Rows are points. The last column is the point's height on a tilted bowl or saddle (a function of degree 2), plus a little noise. Count its main directions that bend up, bend down and stay straight.

Points (16 x 4):
[[  8  41 -22 -37]
 [ 20 -32  -9 -26]
 [ -8 -41  39 -46]
 [ 10  -2  -1 -15]
 [-70 -48 -44  -3]
 [ 46  95  22 -95]
 [ 31 -42 -40 -24]
 [-70 -78 -48  -5]
 [ 25  43 -14 -46]
 [-35  31 -36 -28]
 [ 28 -11  13 -40]
 [-23  27 -19 -13]
 [ 31   9  28 -45]
 [ -6 -23 -15  -3]
 [-16   8 -14  -2]
 [-11  31  21  -9]]
Directions: 0 up, 2 down, 1 straight

Points, 25 rows:
[[-20   8 -34  33 -28]
 [ 21  49   3   4 -31]
 [ 31  54  35 -26 -45]
 [-74  28 -18 -42   6]
 [-25  32  13 -19   2]
 [-22  45  -2   4 -16]
 [ -4  51  -2 -23 -10]
 [-10 -20  57  79 -95]
 [-19  43 -73 -33 -35]
 [-95   3   3  -1  24]
 [-23  50 -29   9 -28]
 [-10  -5 -33 -19  12]
 [  4  24 -35  50 -66]
 [-91  62 -29   9 -62]
 [-10 -35 -10  49 -30]
 [-24  32 -30 -77  -4]
 [ 17 -28  40 -33 -11]
 [ 82  80  -1 -88 -63]
 [-23 -10 -22  22  -1]
 [ 22  27 -23  19 -33]
 [-22 -85 -56 -12 -12]
 [-15  -2  32 -51   7]
 [-28 -49 -27 -40  32]
 [ 34 -35  -1 -46  -9]
 [-68  -9  28 -44  32]]
Directions: 0 up, 3 down, 1 straight

Points, 45 rows:
[[-78   1  42  -8 -46  -6 -79]
 [ 19  69  10 -19 -17   5 -64]
 [ 24 -71 -22  80 -46   6 -65]
 [ 11  47 -19   9  31  -2 -31]
 [ 32  -6  -8  37 -11  19 -21]
 [  0  39  19   1   2 -37 -31]
 [ 47   3   5  -7  53 -43 -38]
 [-16 -11  48  -7  13 -24 -10]
 [  3 -61  29 -11 -42 -22 -43]
 [-15 -30   9 -12   0 -30 -26]
 [ 20 -20   7 -37  -4  28 -25]
 [  6  37 -10  -9  -6 -14 -41]
 [ -1  17 -18 -40 -18 -25 -51]
 [-31 -14 -13 -10  38 -60 -53]
 [-48 -50  26  22 -52   0 -50]
 [  0   1  -4  37  21   4 -11]
 [-95  23  -1  50  -6 -23 -95]
 [  7  51 -45 -20  -9  19 -61]
 [ 13 -44 -19  11 -58 -17 -33]
 [  1 -17 -40  42  24  -2 -30]
 [-62 -37  -2  -9  31 -24 -41]
 [-22  51 -16   7  69  41 -38]
 [ 58  10  -5 -39  -4 -41 -75]
 [ -8 -24 -59  22  57 -18 -52]
 [ 46   9   6  14 -13  10 -25]
 [-45 -41 -29   2 -17  13  -4]
 [-17   5 -12 -27  28  71 -31]
 [-37   7 -28   2   8 -53 -54]
 [ 57 -24 -17 -18  19  80 -57]
 [-16  15  15 -12   7 -21 -23]
 [ 61   1 -21  29  22  38 -38]
 [ 28   6  -3 -14 -27   2 -35]
 [-39  38  11 -44   6  20 -47]
 [-14  -5  61  -8 -32  19 -25]
 [-34 -43  20 -14  27 -48 -45]
 [ 11  -6   1  -4  13  34 -10]
 [  8  16  17   7  -2  -3 -11]
 [  1  18  28   5 -20  40 -18]
 [ 12 -24 -10  -8  52  60 -33]
 [ -9 -28  45 -21 -26  47 -26]
 [-38 -47  25 -28   3  19 -21]
 [ -3 -68   6 -42 -32 -27 -40]
 [-28   9  33 -19  -8  -4 -25]
 [  9  25  63 -30 -22 -30 -42]
 [ 34 -21  13 -20  65 -23 -39]]
Directions: 1 up, 5 down, 0 straight

Points, 44 rows:
[[ 25 -21 -21  22  14 -50  38]
 [ -5 -32  -8  22  79 -14  44]
 [ -2   0  17 -28  50 -17  29]
 [ 35 -13   4  17 -56  15  30]
 [  6 -14  15  30  -9  16   6]
 [  3  10  14   2  26 -27  18]
 [  4   9   7   5 -34   9  18]
 [ 19  -9  34 -33  -5  31  12]
 [ 17  12 -76 -41  26 -37  68]
 [  3   9 -17   0  22 -11  19]
 [  6 -13  16  33 -25  14  10]
 [ 51 -19  13  32   1 -26  17]
 [-24 -20  25 -36 -25  12  35]
 [ 45 -30 -45 -40  16  12  45]
 [-16  10 -19 -32 -31 -54  59]
 [ 34  14 -10 -46  64 -14  40]
 [-25  37 -19   3  27 -31  36]
 [-25  -2 -35 -64  -3 -76  95]
 [ 14 -36 -16  45   8  33  13]
 [-33  22  11 -22 -19   7  28]
 [ 34  24  20 -12 -60  -5  38]
 [-95  54 -31  44   4 -16  77]
 [ -6  -1  -7  10 -13  -3  15]
 [-38 -47 -24   6   3 -30  37]
 [ 22 -21  -6  13 -15 -17  18]
 [ 39   7  22 -13   7  32   5]
 [ 57  12  -5 -20 -23  47  27]
 [-31  18  -2 -30 -13 -25  39]
 [ 16 -26   7 -59   6  15  27]
 [-30  -1  21   7 -38 -23  39]
 [-88 -41 -13   7   9  43  56]
 [ 52 -37 -34 -42   5 -16  55]
 [-30 -20   8 -25 -33 -20  44]
 [ -7 -25 -20   8   4  19  14]
 [ 18 -24  -7 -22  23  68  25]
 [ 13  55 -17 -24 -24  38  22]
 [ -9 -18  53  17  -9   7  14]
 [ -2 -14  57  28 -18  35  15]
 [-47 -33  -5  -5 -17 -25  42]
 [-35 -13  -8 -18 -14  -9  31]
 [ 23   6 -35 -15  -8  14  22]
 [ 31  22   9  40  63  13  17]
 [-50  -2 -17 -10 -17  10  29]
 [ 24  -7 -28 -14 -17  48  23]]
Directions: 4 up, 0 down, 2 straight
